Each row is a point. Each copy is the shape, with its points in the same order, turned, moved and blurred by noise. Say if it was mirrored as well.

Shape (5 x 2):
| -36 | -14 |
| -16 |  14 |
|  -2 | -42 |
|  45 | -22 |
|  21 |  48 |
Copy 1:
| -36 |  -7 |
|   4 | -19 |
| -27 |  34 |
|  32 |  48 |
|  51 | -16 |
Copy 1 is: mirrored
Copy 2:
|  11 |  41 |
|  -8 |  29 |
|  43 |  11 |
|  17 | -38 |
| -51 |  -7 |
Copy 2 is: mirrored
Copy 3:
|  13 |  -8 |
|   5 |  24 |
| -27 | -23 |
| -64 |  12 |
| -17 |  67 |
Copy 3 is: mirrored
Copy 4, 5 rows:
|  11 | -38 |
|  12 |  -5 |
| -34 | -37 |
| -56 |   5 |
|   8 |  45 |
Copy 4 is: mirrored

Shape:
| -33 | -25 |  26 | -19 |
| -34 | -21 |  51 | -21 |
|  40 |   6 | -62 | -26 |
|   2 |  -8 | -14 | -20 |
| -10 |   6 |  16 |  36 |
|   1 |  27 | -66 |  -6 |
|  41 |   7 | -49 |   9 |
|   0 |   9 |  27 |  41 |
|  10 | -17 | -11 |  27 |
| -52 | -48 |  39 |  18 |
Copy 1, 10 rows:
| -25 |  14 |  46 |   5 |
| -35 |   3 |  64 |  16 |
|   2 |  -7 | -49 | -50 |
|  -9 |   4 |   3 | -15 |
| -21 | -24 |  -3 |  49 |
| -12 |  17 | -60 | -20 |
|   8 | -24 | -46 | -16 |
| -29 | -37 |   4 |  47 |
|   8 | -21 |  -8 |  26 |
|  -7 |  18 |  66 |  56 |
Copy 1 is: mirrored
Copy 2:
| -27 | -10 |  38 |   6 |
| -39 | -15 |  49 | -13 |
|  71 |   6 | -19 |  29 |
|  18 |  -5 |   8 |  17 |
| -23 | -42 | -22 |   3 |
|  33 |  20 | -46 |  37 |
|  55 | -22 | -37 |  29 |
| -21 | -52 | -22 | -10 |
|   6 | -44 | -12 |  30 |
| -62 | -39 |  39 |  26 |
Copy 2 is: mirrored

Shape (13 x 8):
| -12 |  48 |  -4 | -14 | -21 |  -4 | -26 |  -1 |
| -28 |  43 | -51 |  29 |  27 | -18 |  -9 | -44 |
| -60 |  -8 |  13 |   5 |  -6 | -15 |  32 |   4 |
| -52 |  29 |  20 | -22 | -57 |  30 | -23 |  26 |
|  27 | -19 |  13 |   1 |  32 |  36 | -40 |   7 |
|  12 |  51 |   1 |  53 |   6 |  32 |  15 | -22 |
|   9 | -40 |  30 |  53 |   1 | -37 |  40 | -17 |
|   2 | -17 |  -3 |  19 | -53 | -40 |  17 |   3 |
| -28 |  -7 | -35 |  -8 | -23 |  10 | -16 | -48 |
| -32 | -39 | -37 | -15 |  17 |  -6 | -52 |   6 |
| -15 | -33 |  -7 | -42 | -59 | -55 |  38 |   7 |
|  16 |   2 |   7 |  48 |  21 |  18 | -30 | -17 |
| -24 | -14 |  40 | -28 | -50 |   5 | -39 | -46 |
Copy 1:
| -26 |   8 | -20 | -44 | -47 |   8 | -12 |  -6 |
| -72 |  42 |  -9 |  -5 |   9 |  24 | -25 | -55 |
| -56 |   6 | -10 | -16 |   1 | -10 |  60 |   2 |
| -44 | -27 | -38 | -38 | -83 |   6 |  32 |  13 |
| -12 | -30 |  51 |   0 | -20 |  27 | -25 |  29 |
|  -7 |  15 |  -5 |   3 | -21 |  69 |   0 | -40 |
|   8 |  23 |   6 |  40 |  38 | -13 |  46 |  -1 |
|   0 |   0 | -46 |  12 |  -3 | -33 |  16 |  -1 |
| -54 | -26 |   0 |   5 | -29 | -15 | -13 | -48 |
| -79 | -25 |  24 |   4 |  -2 | -20 | -36 |  25 |
| -14 | -25 | -46 | -29 |   8 | -81 |  37 |  -2 |
| -14 |   8 |  24 |  29 | -17 |  43 | -18 |  -1 |
| -21 | -12 |  21 |  -1 | -81 | -44 |  14 | -10 |
Copy 1 is: only turned
Copy 2:
|   1 |  23 | -15 |  25 |  -4 |   6 | -46 | -15 |
| -67 |  22 | -22 |  35 |  57 |  27 | -22 | -22 |
| -54 |   0 |  47 |  29 | -33 |  11 |  -4 |  -8 |
|   6 |  -8 |   4 |  23 | -60 |  25 | -64 |  -6 |
|  29 | -44 |   2 | -12 |  31 |  -4 |   9 | -25 |
|  -4 |  24 | -31 |  35 |  13 |  46 |  36 | -11 |
| -40 |  -4 |  25 |  53 | -12 | -33 |  72 | -32 |
| -40 |   2 | -18 |  41 | -41 | -42 |  13 | -24 |
| -52 | -13 | -19 |  11 |  -7 |  22 | -31 | -61 |
| -44 | -56 |   9 |  -3 |  23 | -24 | -49 | -26 |
| -63 |  17 |  16 |   2 | -73 | -65 | -15 | -36 |
|   3 | -24 | -15 |  33 |  35 |  14 |  22 | -26 |
|   9 | -14 |  13 |  31 | -37 |   2 | -39 | -86 |
Copy 2 is: only turned
Copy 3:
| -17 |  13 | -28 | -27 | -14 |  19 | -39 |   2 |
| -20 | -14 | -63 |  28 |  46 |  34 | -31 |  -7 |
| -35 | -14 |  31 |  37 |   2 |   4 |  -9 |  22 |
| -34 |   3 |   8 | -25 | -58 |  19 | -47 |  40 |
|  50 | -34 | -13 | -47 |  10 | -23 | -11 |  15 |
|  49 |   7 | -28 |  16 |  10 |  57 |  -6 |   2 |
|  18 | -25 |  28 |  56 |   4 | -10 |  26 | -47 |
| -27 |  -9 |  -5 |  19 | -41 |  -2 |  28 | -34 |
| -36 | -57 | -32 | -12 |   2 |  34 | -14 |  -5 |
| -28 | -57 | -38 | -22 |  10 | -44 | -22 |  17 |
| -84 | -11 |  22 |  -4 | -26 |  -9 |  38 | -30 |
|  54 | -30 | -29 |   2 |   7 |   4 | -22 |  -9 |
| -22 | -53 |  28 | -41 | -42 |  19 | -51 | -31 |
Copy 3 is: only turned
Copy 4, 13 rows:
| -39 |  27 |  29 |   7 |  -6 |  28 | -13 |  40 |
| -15 |  62 | -29 |  44 |  -9 |  51 | -18 | -12 |
| -28 |  -9 | -30 |  24 |  28 | -29 |  15 |  11 |
| -78 | -27 |  11 | -12 |   3 |   5 | -21 |  61 |
|  21 | -21 |  32 | -34 | -15 |  50 |  10 | -12 |
| -37 |  15 |  14 |  44 | -63 |  39 |  16 | -19 |
|  38 |  -9 |   5 |  55 | -14 | -44 |  23 | -18 |
|  12 |   8 |   7 |  26 | -23 | -53 |  -7 |  45 |
| -17 |  24 | -21 | -11 | -15 |   0 | -55 |  -9 |
|  30 |  -3 | -33 | -29 |  25 |  33 | -35 |  23 |
|   8 |  35 |  -7 | -19 |  15 | -82 |  -6 |  53 |
|  11 | -14 |  18 |  27 | -29 |  48 |  -5 | -14 |
| -34 | -16 |  42 | -18 |  18 | -17 | -59 |  -6 |
Copy 4 is: only turned
